Each row is a point. The window is the flat piece filled in between its corners: a triangle in 3 columns, a solid with four corners in 4, and so on. A path goes straight from each point to the next, and from the last back to the first. After which points does the path pass through the window?
(in the rows, 100 means zero)

Window (3 x 3):
array([[122,  78,  61],
       [125, 133,  36],
       [ 86,  88, 138]])
Path:
(1): [ 98, 114,  50]
(2): [162, 142,  73]
(3): [149,  92,  51]
(4): [103,  75,  70]
(5): [ 73,  95, 102]
(6): [126,  59, 150]
(7): [143,  93, 103]
(8): [87, 78, 80]
(9): [72, 74, 77]
(10): [104, 116, 124]
(11): [158, 140,  56]
(12): [117, 124,   5]
Through the window after points: 1, 3, 7

Window (4 x 4):
array([[ 81,  20,  57, 156],
       [123,  61, 125,  53],
       [121, 109,  78,  68],
       [121, 163,  85, 133]])
Path:
(1): [ 91, 123,  77,  94]
(2): [157, 127,  99, 132]
(3): [138,  36,  41, 165]
(4): [ 69,  90,  76, 114]
(5): [ 98, 115, 111, 119]
(6): [149, 111,  68, 116]
(7): [161,  13,  83,  74]
(8): [ 81, 107, 107,  56]
Through the window after points: 1

Window (8 x 8):
array([[ 25,  98, 106,  91,  81, 113, 115,  70],
       [122, 112,  73,  97, 134, 110,  94,  99],
       [141,  95,  89, 135,  85,  79,  99, 112],
       [ 18,  82,  73,  33,  47,  85,  55,  52],
       [ 36,  97,  56, 100,  66, 134,  83, 103],
       [  5,  86,  52,  84,  89,  70,  92,  84],
       [131, 146, 117, 145, 127,  94,  74, 151],
       [132,  64, 112, 125, 131, 101,  65, 132]])
Path:
(1): [ 79,  84,  84,  96,  98,  94,  95, 127]
(2): [121, 131,  79,  74,  85,  97, 117, 120]
(3): [ 99,  58, 109, 151, 111, 108,  52,  82]
(4): [106,  79, 103, 150, 151,  86,  69,  73]
(5): [125, 118, 106, 101,  95, 110,  79, 174]
(6): [125, 132, 127,  74, 115, 100,  93, 156]
(7): [102, 110,  54, 190, 103,  94,  58, 103]
(8): [ 70, 101,  78, 136,  78, 128,  71,  92]
(9): [ 53,  77,  58,  34,  90,  89, 109, 135]
(10): [134,  62, 100,  88,  82,  69, 126, 153]
(11): [ 97, 108,  76, 132,  85,  99,  80,  89]
(12): [ 76, 129,  60, 160, 111,  99,  42,  76]
(13): [ 93, 105, 123,  91,  90,  82, 107, 148]
(14): [ 95, 108, 117,  81, 101,  82, 108, 130]
(15): [105, 108,  75, 149, 116, 103,  69,  86]
(16): [ 90, 130,  71, 155, 108,  98, 103,  69]
Through the window after points: 4, 8, 10

Window (11 x 11):
array([[ 52, 121,  68,  39,  54, 101,  91,  79,  73,  70, 156],
       [143, 127, 101, 141, 152, 189,  99,  87, 140,  34,  80],
       [ 50, 120,  63,  98, 156, 101,  73,  96,  95, 116,  75],
       [ 98,  89,  49,  99,  84,  61,  97,  80,  73,  69, 130],
       [ 77, 124,  73, 105,  14,  85, 109,  51, 108, 126, 122],
       [156, 121, 132, 109, 131, 139,  73, 140, 140,  65,  63],
       [145,  83, 138, 122, 108, 171,  66,  69, 107,  63,  38],
       [ 43, 125, 117, 127, 118,  88, 125, 101,  67,  88,  85],
       [124, 150, 124, 154, 115, 136,  37,  82, 101,  57,  78],
       [ 38,  73,  96, 108,  82,  78,  79,  83, 104, 114, 161],
       [143, 111,  90, 145, 100, 194,  70, 134,  89,  65,  77]])
Path:
(1): [101, 115, 100, 167,  84, 131,  84, 157, 129,   5,  59]
(2): [ 91, 112,  89,  84, 117, 122,  74,  81,  77, 129, 105]
(3): [ 77, 102, 130, 118, 178, 121,  65,  60,  67, 127, 142]
(4): [103, 118,  86, 119,  89, 125,  74, 114, 110,  50,  67]
(5): [ 51,  98,  80, 108,  70, 115,  94, 122, 124,  81,  35]
(6): [116, 121, 111, 109, 115, 109,  77,  69,  94,  78, 129]
(7): [102, 122,  88, 108,  87, 116, 106,  78,  85,  94, 121]
(8): [ 37, 121, 109, 123,  64, 103,  69,  88, 153,  62,  48]
Through the window after points: 7

Window (14 x 14):
array([[116,  86, 116, 143, 145,  52,  76, 107, 115,  79, 101, 130,  82,
         87],
       [121,  53, 166, 132,  52,  93,  84, 142,  82, 139, 117, 138,  87,
        143],
       [120,  89, 129, 110,  73, 119,  86,  78,  28, 139, 161, 173,  74,
        135],
       [104, 124,  29,  89,  75,  63, 112,  95, 109,  56,  49, 104, 123,
         12],
       [137,  90, 136,  95,  99, 141, 125, 128,   9, 100, 131, 111,  65,
         73],
       [124,  64, 155,  98,  85,  81,  88,  93,  66, 141, 158, 118,  89,
         53],
       [ 81, 107,  44, 123, 104,  25, 111,  95,  86,  69,  88,  46, 131,
         69],
       [106, 121,  57,  90, 139,  32, 119, 147, 125, 106, 105, 105, 144,
         67],
       [180, 100,  15, 128,  92,  77,  87,  93,  76,  97,  80,  70, 155,
         46],
       [115, 105, 118,  95, 108,  71,  74, 107,  89, 155,  87, 101,  54,
        107],
       [107, 119,  36, 144, 104,  99, 147,  82, 126, 102,  84,  73, 124,
         37],
       [126,  40, 111,  75,  96, 108,  89,  94, 104, 106, 132, 113,  76,
        132],
       [144, 110,  95, 106, 107,  10, 150,  88, 124,  89,  83, 101,  99,
         89],
       [121, 118, 157, 101, 111,  67,  70,  89, 131, 101,  95,  98, 141,
        135]])
Path:
(1): [ 65,  48, 102,  99, 106,  89,  88,  95,  99, 112,  68, 104, 125,  77]
(2): [195, 157,  96, 127,  88,  25, 118, 118,  95,  82, 157,  84,  78,  53]
(3): [166,  80, 149, 131,  50,  51,  81, 140, 115,  90, 186,  70, 106, 105]
(4): [ 87,  82, 118,  81, 127, 101, 100,  61,  52, 152,  86, 147,  94,  50]
(5): [105,  57,  49,  96, 151,  63,  74,  95,  69, 134,  63, 138, 128,  54]
(6): [160, 118, 114, 125,  65, 107, 113, 108,  68,  84, 138,  86,  91,  94]
(7): [113, 121, 123,  82,  92,  64,  86, 133,  87, 100, 137, 102,  68,  79]
(8): [108,  61,  95, 146, 132,  75, 124,  63, 109, 119,  66, 122, 126, 100]
(9): [116,  71,  96, 109, 156,  63, 136,  92,  79, 109,  93, 119, 118,  56]
(10): [129, 127,  80, 107,  49,  73,  75,  98,  99,  92, 118,  79,  90,  88]
(11): [103,  99, 133, 130,  67,  71, 126, 100, 123,  91, 150,  51,  70,  97]
(12): [126,  85,  83,  92, 122,  75,  88, 111,  79, 113,  72, 117, 117,  83]
Through the window after points: 3, 5

Window (14 x 14):
array([[150, 110, 124,  88,  61, 125, 121,  73, 159,  71, 111,  71,  80,
        111],
       [ 95,  32, 102,  78,  97,  57, 135,  44, 130, 112,  95,  63, 122,
         69],
       [176,  96, 108, 106, 104,  66, 110,  80,  86, 164, 121,  86, 100,
        130],
       [ 44,  45,  69,  79, 118,  74,  69,  53,  45,  74, 139,  89,  95,
         61],
       [ 73,  83, 148,  87, 128,  47, 130,  41, 120,  88, 129, 108,  81,
         47],
       [ 43,  75,  59, 119, 147, 129,  45,  87,  93, 115, 107, 131, 141,
        110],
       [159, 115, 101, 116, 102,  71, 139,  63, 118,  77,  52,  95,  82,
        107],
       [ 54,  37, 103,  82, 186,  66,  61,  80,  84,  79, 130,  44, 112,
         20],
       [ 45,  28, 114, 124, 142, 144,  55, 113,  45,  90, 102, 106, 120,
        140],
       [148,  99, 111,  63,  84, 106, 134, 103, 117, 116,  70, 132,  63,
         74],
       [  5,  64,  98,  97, 118,  93,  27,  76,  91, 111,  75,  89,  75,
         95],
       [121,  86,  78,  94, 114,  82,  72, 158, 102,  99,  98, 146, 103,
        186],
       [133, 118, 138,  39,  94,  83,  91,  63, 108,  86,  64, 124, 112,
        106],
       [ 74,  45, 101, 144,  98,  98,  19, 117,  81,  90, 100, 125, 132,
         96]])
Path:
(1): [123,  50, 125,  80, 129,  99,  82,  93, 127,  84,  81, 121,  64, 105]
(2): [119,  57, 105, 124, 101,  93,  88,  32, 135, 112, 107, 124,  98, 105]
(3): [ 52, 116, 108,  47, 138,  66, 126, 138,  54,  59,  89,  53, 102,  62]
(4): [ 81,  78, 111, 147, 113,  88,  80, 128,  91,  85,  89,  94, 142,  95]
(5): [ 87,  39,  88,  72, 108, 108,  37,  51,  82, 102, 113, 131,  74, 107]
(6): [ 77,  53,  85,  83, 143, 102,  57,  93, 104,  84, 103, 137,  66, 110]
(7): [ 67,  80, 114, 105, 105,  89,  88,  94,  84,  99,  94,  80, 134,  88]
(8): [ 93, 113,  90,  95,  95,  77, 127,  55,  89, 105, 103,  76, 124,  94]
Through the window after points: 2, 4

Window (14 x 14):
array([[150,  77, 139, 100,  59,  66, 102,  10,  85, 102,  72,  96, 132,
        122],
       [ 96, 116, 116,  74, 144, 116, 118, 137, 139,  75, 150, 132, 148,
        118],
       [ 47, 112,  40,  51, 115, 133,  89, 120,  56,  96,  94,  84, 115,
         77],
       [112,  75,  42, 171, 110,  34, 125,  25,  75, 127, 100,  94, 101,
        141],
       [ 93, 134,  60, 106, 100,  98, 141,  49,  71,  91, 105, 119,  64,
         73],
       [ 94,  96, 111,  25,  84, 128, 157, 125,  44, 147,  84, 148, 121,
         82],
       [ 76, 104, 172,  64, 129,  86, 107,  73, 162, 111,  76, 127,  92,
         56],
       [ 90,  70,   5,  98,  87, 136, 139,  87,  68,  87,  68, 107,  82,
         53],
       [123, 110, 178,  83,  96, 109, 142,  87, 138, 180,  85,  70,  70,
         92],
       [ 40,  97, 106,  36,  80, 107, 163,  46,  96, 100,  58, 100, 103,
        122],
       [ 50,  70,  99,  95, 142, 126,  61,  96,  87,  67, 133, 104,  83,
        141],
       [102, 104, 107, 160,  74,  72, 104, 125,  63, 118,  92,  91,  88,
        143],
       [ 85,  96,  60,  95,  32, 119,  71,  60,  91,  99, 135, 162, 130,
         72],
       [137, 116,  24, 117,  79,  92, 100,  34, 104, 115,  65, 149,  81,
         99]])
Path:
(1): [ 46,  94,  59, 137, 132, 126, 118,  21, 101,  96,  33, 136, 123, 133]
(2): [ 57, 129,  85, 133,  86, 138, 101,  58,  85, 116,  61, 110, 125,  87]
(3): [114,  92,  71,  75,  92,  83, 135,  75,  83,  91, 115, 120,  75,  93]
(4): [ 92,  50,  75,  49,  74,  81, 131,  84,  93, 100,  70, 105,  70,  67]
(5): [ 81, 110,  43, 124, 105, 138, 128,  67,  73,  96,  89, 109, 111, 102]
(6): [ 80,  88, 116, 102,  72, 123, 121,  50,  78, 121,  61, 114, 111,  97]
(7): [124, 103,  67,  82,  95,  62, 108,  71,  94,  96, 111, 110,  77,  96]
(8): [130,  36,  15,  98,  84,  59,  90,  84,  98, 110, 122,  72,  75, 107]
(9): [ 54, 144, 116, 104,  91, 169, 153,  53,  61,  87,  46, 160, 128,  63]
(10): [ 93, 115,  89, 109, 121, 113, 111,  47,  96, 109,  59, 147, 123,  72]
(11): [ 99,  78,  71,  57,  52,  70,  99, 104,  94, 107, 136,  58,  64, 129]
(12): [ 91,  79,  66,  88,  65,  78, 114,  91,  74,  74, 126, 107,  58,  98]
(13): [ 84, 103,  63,  88, 113, 137, 123,  76,  77, 119,  55, 131, 147,  81]
(14): [ 90, 122,  69,  94, 113, 142, 112,  71,  68,  97,  70, 127, 106,  84]
(15): [ 59,  93,  95,  62,  92,  87, 117,  91,  97, 108,  99,  90, 100, 101]
(16): [166, 107,  88,  73,  44,  51, 132, 112,  75, 134, 154,  86,  74,  52]
Through the window after points: 2, 4, 8, 10, 14

Window (14 x 14):
array([[129, 118,  95,  60,  49,  88, 143,  96,  99, 111,  62,  79, 123,
         79],
       [110, 108, 114, 106, 117,  93, 109,  99,  91, 102,  97, 136, 150,
         73],
       [152,  73,  64,  75,  73, 120, 156, 169,  93, 103, 114,  98,  79,
         54],
       [ 89, 144, 158, 176,  76,  94, 125, 179,  97, 142, 142, 140,  44,
         83],
       [104,  83,  85, 140,  35,  43,  49, 119, 131,  96,  49, 123, 115,
         78],
       [109,  61,  88, 115,  74,  83,  80, 149,  68, 133, 102,  86, 139,
        107],
       [ 85,  84,  57,  65, 112,  77,  50,  57, 110, 151,  49,  86, 108,
         48],
       [ 66,  46,  56,  93,   5,  65,  70, 113, 141,  99, 146, 105,  95,
         83],
       [109, 186,  99, 146, 115,  87, 123, 140,  50,  83,  90, 113,  76,
        104],
       [ 92,  67, 114,  55,  83, 106,  31,  69,  67, 111,  35,  98, 101,
         39],
       [110, 108, 102, 109, 105, 124, 109, 183, 105,  85,  94,  57, 141,
         79],
       [ 82,  77, 116,  58, 140,  30, 116,  69, 110, 105,  73, 120,  88,
        126],
       [109,  77,  71, 129, 134, 125,  80,  45, 105, 107,  74,  64,  83,
        119],
       [195, 180, 119,  77, 118, 134,  11, 119, 164, 125, 169, 128, 101,
        114]])
Path:
(1): [ 76,  77,  74, 107,  66,  99, 115, 141, 111, 131,  65, 148, 127,  83]
(2): [147, 100, 113,  84,  88,  54,  25,  73, 123,  84, 123,  28,  80,  72]
(3): [102,  98,  88, 100,  87,  63,  74,  85,  99, 115, 100,  80,  99,  79]
(4): [ 68,  87,  93, 108,  77, 118,  84, 125, 128, 102,  79, 146, 114, 110]
(5): [111, 105,  72, 108,  64, 102,  91, 114, 113, 107,  81, 116, 107, 103]
(6): [106,  87, 125,  99,  86,  69, 101, 124, 100, 109, 105,  81, 104,  53]
(7): [122,  99, 114, 114,  76,  86,  98,  88,  98, 105,  92,  85, 101,  74]
(8): [ 85, 106,  48,  80, 104, 110,  81, 147, 125, 103,  90, 125,  87,  96]
Through the window after points: 5

Window (14 x 14):
array([[107, 109, 108, 141,  48,  70, 141, 122,  77, 104, 100, 113, 101,
        108],
       [  5,  95, 103,  90, 151,  63, 104,  88, 146, 101,  75, 112, 153,
        112],
       [ 65,  94, 139, 113, 144,  85,  71,  88, 156, 123,  92, 101, 108,
        108],
       [118, 127,  80, 123,  26,  79,  81, 102,  74,  84,  86,  75, 106,
        126],
       [ 89, 106, 101, 113,  49,  92, 114, 165,  75,  85,  63,  66,  96,
        120],
       [104, 142,  65, 141,  66,  97,  91, 166,  70,  83,  98, 106,  98,
         90],
       [121,  96,  87,  72,  59, 132, 137,  91, 114, 107,  67, 116, 105,
         77],
       [116, 106, 100,  96,  59,  48,  99, 147,  40,  89,  48, 134, 108,
        118],
       [ 42, 109, 130,  91, 150,  83,  96,  92,  87,  86, 114,  84, 121,
         74],
       [114,  64,  86, 107, 131, 112, 118,  98, 121,  76, 108,  83, 136,
         85],
       [ 95,  78,  89, 129,  83, 119, 115,  89,  93,  63,  82, 120,  70,
         96],
       [ 86,  59,  93,  75,  73, 101, 108, 107, 118,  95, 125, 131,  90,
        100],
       [ 91, 100,  95, 106, 114, 124, 116,  95,  92, 115, 119, 124,  84,
        153],
       [ 51,  70,  87,  97, 131,  52,  93,  72, 109, 155,  73,  86, 101,
         97]])
Path:
(1): [ 81,  93, 103, 105,  84,  97,  93, 109,  82, 105,  78, 104, 111, 102]
(2): [110,  96,  94, 104,  87,  64, 140, 109, 107,  87,  96, 107,  91, 129]
(3): [ 59, 112, 105,  92, 126,  64, 118, 101,  94,  90,  92, 100, 100, 111]
(4): [ 64,  66, 102, 118,  95, 115,  62,  88, 126, 122,  93,  90, 156,  71]
(5): [ 37,  74, 123, 141,  96, 101, 103,  95,  65, 116,  93, 128, 125, 116]
(6): [ 65,  98,  90,  82, 128,  62, 101,  94, 125, 107,  78,  90, 112,  96]
(7): [104, 144,  98,  91, 102,  69, 164, 137, 103,  65,  88, 120,  76, 112]
(8): [ 79,  85,  98, 126,  65, 100,  73, 109,  81, 118,  85,  97, 113, 103]
(9): [ 79, 102, 106, 122,  31, 121,  64, 125,  99, 131,  77, 108, 164, 144]
(10): [117, 114,  78, 110,  80,  61, 111,  93,  79,  67,  93,  77,  73,  98]
(11): [105, 110,  82,  94,  77,  88, 121, 112, 112,  97,  91,  90,  73, 105]
(12): [ 89,  92, 109, 125,  92,  99,  93, 111,  81, 105,  95, 109, 113, 110]
Through the window after points: 3, 5, 9
